Each row of a before or after table is a point. One or more steps were done to the points. Then noise was added and the rows were shuffled. The steps act on how far a point lies along the listed directions, d1 being the first. What was done? A step turns or swaps two directions, mirrors them in a line or flattens them onto one, adds a multiple of one to another, or multiplies one. Angles are multiples of 10 degrees, from the lower direction toward the higher: turns from -170 to 170, lines from 10 to 170 but not 90. Use the fewest steps. Two steps may share a direction if one is a turn and the other turns, adds or multiplies; they go together, in the order done. Otherwise the lowest direction goes first.

Directions:
(1): [ 10 -40 -21]
(2): [-40   1 -23]
(3): [ 20  23 -34]
Before (9 x 3):
[[ 22   8 -13]
 [ 10  -5   3]
 [  2 -12   5]
 [ -6 -15  14]
 [  8   8  -1]
 [ 23  -3  14]
 [ -8 -16   4]
 [  4  -3   6]
 [ -3  18  13]]
After, 9 rows:
[[ 61   0  32]
 [ 15   2   4]
 [ 14   3  36]
 [ 14   7  -2]
 [ 22   5  13]
 [ -1  11 -19]
 [  8 -24   3]
 [  9  -6  16]
 [ 16   7 -15]]
Steps: turn d1 and d3 by 150 degrees; multiply d2 by 2.5

Directions:
(1): [ 47  -1 -15  18]
(2): [  1 -44 -21 -22]
(3): [ -7  27 -42 -15]
Before (9 x 4):
[[-23 -14 -13 -19]
 [  4   7   1   5]
 [ -4 -12   7   0]
 [-18  -4 -14 -17]
 [ -9   7  -4  -1]
 [ -9   7 -10  -8]
 [  7  -2  17   7]
 [-11  -3  18  -4]
 [  0 -25  -3  -4]]
After (9 x 4):
[[-23   6  -5 -14]
 [  4 -37  16   3]
 [-61 -25  20 -29]
 [ 11  11  -6   5]
 [-41  -1  26 -16]
 [-23  10  -4  -7]
 [-46 -10  10 -24]
 [-12 -16  15  -2]
 [ 13   2   8   7]]
Steps: multiply d1 by 3; add -1 times d2 to d3

Directions:
(1): [  5 -10 -46 -36  18   4   0 -41]
(2): [-18  26  20 -10  -5 -50  26 -30]
(3): [ 38 -29  24 -42 -25 -15   1  11]
(4): [-20 -27  38   5  -9  33  -1 -43]
Before, 13 rows:
[[ 19 -18   1   2  -8  17  -8  -3]
 [ 19 -25  -8  -8  -2  34 -14   7]
 [  4  -8  10  13 -14  -2   1  20]
 [  6   7  22  14  -6   2  -2   8]
 [ -5   9  -4  12   6 -10  -6   1]
 [  2  -7  25 -15 -26 -12  15   5]
 [ 19  12 -52  -9  18  -8   9   5]
 [  5  25  -9 -13  -5 -13   7   3]
 [-17  14   0  11  19  -3   4 -18]
 [ 22 -25   0 -28  -2  -6  -2  22]
 [  9 -21   4   0  -6  15 -11  13]
 [ 39 -13  45 -50 -29 -46   8   7]
 [ -9  -7   8  -1  -4  -3   8 -34]]
After (13 x 8):
[[-33  19  -9  11  -1   0  19 -19]
 [ -5  -5 -28   6   4   8  -1  -9]
 [  9  -4  -4 -10   2 -14  -6  -2]
 [  6  -9  -3  25   1  25 -12   3]
 [ 33   8  -1   5  -7 -15   7  48]
 [  1  30  -2  -9  -7 -17   9   7]
 [ 11  -9  20 -18   1 -18   8 -11]
 [  0 -13 -15  15   5  26 -13   7]
 [ -8  -3  29   7 -14  -8  11 -20]
 [-50  60  -4  49  26 -18  10 -18]
 [-18   6  -7  31  17  11  -4  26]
 [  3   3 -14  -3  11   9  -1 -22]
 [  6 -15  -5  22   0  44 -18  23]]
Steps: turn d1 and d3 by 160 degrees; multiply d2 by 1.3

Directions:
(1): [ 15  -2   3  22  10 -35 -60 -16 -14 -20   2]
(2): [ 34   7 -31  33 -39  22  -4   5  20  -6  29]
(3): [ -1  50 -17  12  10  -2  23   1 -48 -24   5]
(4): [-11 -48 -16  -3  25  26   5  -9 -20 -30  33]
(5): [-15  -9 -56  25  27  -3  -2   6  10  19 -35]
(6): [ -5  16 -27 -50  -2  12 -37  37  -1  -4   8]
Before (11 x 11):
[[-16  -8  11 -23   6  15  27  -3 -23   0  -4]
 [  8 -14   5   6  -1  10 -12 -13  15  -5  23]
 [ -1  -4   8 -38  12   3 -21  10 -13  -8   6]
 [-12  26  -9 -13   0 -10  -6  10 -17   1 -20]
 [-10 -16  13  -7  14 -11   7 -12 -11  -4   6]
 [ 11  13  -2   7  -3  -6   4   4  -3  -5   0]
 [  3  15 -13 -17   2   1  -8  13   0   8 -12]
 [-10  -2 -50   5   7   5 -21  23 -16 -12  13]
 [  3 -20 -11   7 -10  13  -7  -1   6  -4  -3]
 [  0  -3 -23  18   2   7  26   8  16  17  -6]
 [ -3  16 -20   9  -3   7  39   7   0  10  -6]]
After (11 x 11):
[[-16 -19 -32   4  18  -6   4   7  19  27 -29]
 [ -1  -6 -19   5 -16  -2 -17   9  22  17 -23]
 [  2  -5  12 -10   3  -8  -1   6   7   4  -6]
 [ 29   6  28  -7 -26  10  -4  -4  -3 -12  28]
 [-23 -13 -59  21  42  -9   9  12   7  24 -40]
 [-35 -35 -56  29  39 -17  -4  10   8  26 -45]
 [ -3  12  27 -10  10   3   5 -15 -19 -18  25]
 [ 12 -11   2   6 -16   5   5  -8   1 -11  32]
 [-10  -5 -17   7  16   5   4  -4 -20  -6 -22]
 [ 15 -17  14  -4 -30  22   8  -7   2  -6  27]
 [  2   6 -22   2   4  -4  -5   7  11  17 -22]]
Steps: multiply d1 by 0.4; turn d2 and d3 by 170 degrees; flatten d4 and d6 onto the line at 160 degrees; multiply d5 by 3

Directions:
(1): [  4  -6  41 -12 -32  23 -22   9  -6 -39  10  43  40  -3]
(2): [ -6  -2   4   0 -15   3  -8 -60  12  51 -13  12  35  30]
(3): [  0 -26 -21  12  -2  -7   7  32  30 -14 -49  29  -4  49]
(4): [-55  13 -29   3 -16  30  27  25  -7  19  39  20   5  14]
(5): [-16  14  57  33   8 -25  -2  37 -27  33 -11  -8   6  15]
(6): [ 28   5 -24  18  20  40  -9  17 -26  31 -31  28  14 -37]
Before, 9 rows:
[[  1   1  32   5   4  -4  -2  12 -13  -5  -2   3   8 -11]
 [  7   2 -17   9  29 -20   6   2   4   5 -11 -17 -12  -1]
 [ -9  -5  -1 -10  -6   9  -2 -12  -3  -9  34  -7   7 -12]
 [ 13   3   0   2  10   4   3  14  -7  12 -25   7   1  -6]
 [-12  -4 -14  -4  -4   3  -3  -5   2   9  12  -5   8  17]
 [-14   6   6   5  -6 -15   8  -2   2   8  23 -20 -13  -5]
 [ 13  -3  -7  24  10   1  -6  34 -10  -8 -28   9 -10 -13]
 [ 17   2  -9  23  18   7   6  29 -23  21 -20  -1  -4 -12]
 [-18   8   5   0 -15   4   5  10  -7 -17  32   6  14   5]]
After, 9 rows:
[[-56  25 -28   9  -7  12  32  24 -17  15  61  -8  -4   5]
 [ 16  -3  17  11  22 -16   0  12  -8   2 -23 -11 -10 -12]
 [-28   6 -11  -7  -3  10  10  -9 -10   6  54 -20  -2 -16]
 [ 31 -20  -9  22   6  -1 -14  36   5 -27 -55  24  -6   0]
 [-25  13  23   1 -20   2   2   1 -11   8  42  -3   8 -11]
 [ 27 -10  -3   1   8   2  -2  15   6  -2 -47  19   3   5]
 [ 25 -18 -11  19   1  20  -2  39  -5  -6 -45  39  15  10]
 [ 28  -8  26  -2   5  -9 -22  -6   4 -28 -18  17  25  -1]
 [-35   4 -18  -4 -12  15   5   3  -5  17  33   1  13  18]]
Steps: mirror d1 and d2 in the line at 100 degrees; turn d5 and d6 by 20 degrees; add 1 times d6 to d3; multiply d4 by 3

Directions:
(1): [ 39  13   9  -1   3  23  48 -35  -4  26  13  11  12 -27  -3 -18   1 -46
  14  41]
(2): [-26  -4  28  11  29  21  -6  22 -48  41   7  -6  44 -11 -30 -11  11  -2
   9 -33]
(3): [  2 -19 -36 -16   8 -46  19   2  -3  -6  21  39   6 -60  -8  20 -10  -3
   8 -36]
(4): [ -5  26  13 -43 -25 -13 -13  30 -21  22  47  28 -13  13  34 -28  -5  16
  26  14]
(5): [-24 -20  17  21 -17 -35 -24 -39 -21  25  -6  15   9   3  -3  47  -1  12
  25  47]
(6): [-32  45  -6   3 -18  -1  14   4   3 -39 -29  34  36  22 -25  -7 -32 -19
  31  -1]
Before (8 x 20):
[[ 12  27 -14  -4  14   5  33  24 -16 -19 -17  30  41 -34 -32 -26  -8 -54
    8 -31]
 [-13  43   9 -15  14  24  10  34   2 -19  15  11  16  11 -18 -37   4  -5
   -2 -40]
 [-10   6  -2 -22 -19 -17 -16  22  -7  -5   9  42 -23  10  30  -4  -3  26
   22   5]
 [ 15  10 -16 -25 -20   9 -10   2  35 -22  -4 -11 -38  16  20 -26  11   4
  -13  10]
 [  8  -4  11  -4   1  10 -18  -6  13   5  -2 -14 -24  33  13  -8  25  17
   -9  27]
 [ 28  10  21 -17  16  46  17  32  -1   7   2 -50 -21  25  14 -40  19   1
  -14   8]
 [ -3  50  -4  -4 -13  20  29  -9  -2 -23 -13  27  38   7 -23  -2 -29 -32
   39  11]
 [-45   9  -7 -24 -17 -41 -33  23 -15 -33 -14  27  14  17   0  18 -33  29
   18 -26]]
After (8 x 20):
[[ -3 -14   6  39  13  30   1 -19   6  -8 -47 -10   1  14 -10  17  11   0
   -9   9]
 [ -8 -13  13   6  27  15  -3  -1 -20  27   6   2  21  -3 -23  -5  22   1
    4  -6]
 [  8  21 -19 -13  -1  -2  23  -6   8 -15   3  19  15 -18  -8  13 -15 -16
   17  -7]
 [  6  13   6  -3  15  50  12  -1  -1  17  -7 -23  15  -7 -20 -45  20 -26
   -7 -10]
 [  0  24 -19  -8  23  15  11  27  30 -45  10  -7  -4  -3 -22 -19   4  -2
  -31 -56]
 [-21   0  22  13  -8   7 -33 -10   2 -23 -45 -28   5  49  -2  18 -12  19
  -10  12]
 [ 30  24 -38 -35 -14 -21  12  29  28 -52  -6  24 -25 -14  21 -22  -7 -21
  -13 -17]
 [ 12  -7  -9 -20  41  20  38  47 -17  -2   3 -19   9 -34 -20 -24   9  -7
   -9 -58]]
Steps: turn d1 and d2 by 50 degrees; turn d2 and d3 by 110 degrees; multiply d4 by -1; multiply d5 by 1.3; multiply d6 by 0.4

Directions:
(1): [-11  -2  -7  -9  58  -3  15  10   5  19   3 -45 -24  -7   3  16  24  60
  17 -12 -20 -19  24 -19]
(2): [ -6  -7  40  39   4  31 -31  -6 -11  48  -4  18 -15  28  40 -23   4  20
   5  -4  25 -10 -25 -28]
(3): [-10  29 -44  15  48  12   1 -27  24  15   7  42  -5 -26 -10   1   3 -28
 -28 -17   3  15  -2 -41]
(4): [-14 -18  18   4 -15 -34  29  -3 -23   9  -6 -51 -25 -27  12  -5  -7 -23
 -46 -17   5  28 -28 -34]
Before (14 x 24):
[[  3   7   3  23  13  15  -8   2   3  23   4   2 -13  13  15  -3   5  13
    2   0   6  -7   3 -10]
 [ -2   2   3  11 -40  -8   3  -9  -9 -16   2  17   3  -5   3  -6 -23 -35
  -22   5   6  13 -17  10]
 [  2   2   4  -5 -20  -6  -2  -1 -15  -5   5   2   7   2  -1  -3  -2 -12
    4   7   6  14  -4  14]
 [ -4  -6  11   7 -26 -12  -1 -12  -3   5   3  -7 -10 -13   9 -15 -19 -43
  -39  -9  18  19 -22 -20]
 [ -1  -1   5   6  14   1   4   2  -2  13  -4 -11  -7   5  -6  -3   3   7
    5   3  -1 -10   3   3]
 [ -5 -10  44  16 -20  21 -28   6 -22  17  -5  -3  -6  33  27 -15  -9  16
   19   2  16 -11 -13  -1]
 [  6   2  -3  -2  15  -8  17   3   2   4   8  -6  -6  -7  -5   7   2  -2
   -7  -2  -4   7  -3  -1]
 [-12  -7  14  14 -12   4   4  -5 -10  17  -1   4 -16  -1  20 -11  -1 -14
  -23  -6  19  16 -23 -18]
 [  0   5  -6  -7   9   0  10   6   5   4  -1 -13   4  -2  -7   2   2  -3
    3  -1   1   2   1   0]
 [ -7 -21  26  11 -46 -28  26  -5 -26   0  -9 -37 -14 -21  19 -18 -20 -60
  -46 -11  19  41 -38 -19]
 [-12  -1  -4   1   6   3   8  -3 -12   5  -6  -8  -7  -7   8  -2   3  -3
  -15 -11   3   4  -6 -23]
 [ -3  -4   4   9  -6  -9   3  -2  -6   2  -6  -3   0   0   6  -8  -2 -11
  -12  -6   1   2 -14  -8]
 [  7  -2  -4  -6   8  -7   1   7   5  -6  -6  -9   1  10  -7   5   1  12
   11  -4 -10   0  11   3]
 [  4   1   8  10  15  12  -2   1   6  14   2   7  -4   6   9   5   5   9
    8  -4   3 -10  -2 -13]]
After:
[[ 13   2  -2  -4 -10   0   4   2   6 -13   3  14  13   0  -9  10  -5 -18
    3   3   0  -1   1  10]
 [-10   7 -26  -9  36 -14  13 -10  18   6  10 -23 -19 -30  -7   6  -1  -7
  -25 -18  -5   6  11 -29]
 [ 13  10 -15   0 -18  -3   4   4   7 -15   6   9   7   2 -11   4  -7 -22
   -5   9  -1   4  10  19]
 [-20   1 -23   1  47 -24  43 -11   2  17   2 -48 -34 -48   3   5   6 -21
  -40 -30  -5  30  -4 -54]
 [  8  -6  12   7 -11   0  -8   4  -2   3  -8   3   1  19   5  -7  -5   2
    6  -3   2   4  -5   0]
 [ -9   7 -17  -1   4   5   5  -8  -5  -5  -5  11   2  -9  -1  -1   0 -17
  -16  -7   3   7  -4 -16]
 [  0   3   4   3   1   8  -1   3   4  14  -3   0   6   6   2  -6  -2  -7
    1  -1  11   2  -9  -4]
 [  3  -1   3   6  -7   0   1   0  -4   2  -4   2   3   4 -10  -7  -7 -17
   -3   7   5  -2  -6  12]
 [ -1  -4  -4 -31 -28 -26  18  12 -13 -38  -2 -33   7 -11 -20  13 -16 -20
   -1   1 -14  10   8  23]
 [ -6   2   1  -7   9  -9   5   3 -13   8   7 -21  -7  -4   3   2   8  14
    7   0  -2   8   4  -2]
 [  7   4   3  11  11   4   3  -1   2  12   8  14  -4   2   3  -2   0  -8
   -5   1   6   6 -10  -4]
 [-15   5 -14   0  32 -11  21   0   1   4   7 -28 -24 -16   2  13   4  29
   -4  -9 -18  -7  13 -12]
 [ -5   1 -12   2  10 -11  10  -2   2  -1  -3  -5   1  -9  -3  -1   2  -6
  -11  -8  -8   1  -4  -9]
 [-11   4 -27 -14  13 -10  25  -4   7 -10   5  -3  -9 -24 -12  10   4 -17
  -21  -7  -4  17   5  -7]]
Steps: turn d1 and d2 by 160 degrees; turn d3 and d4 by -40 degrees
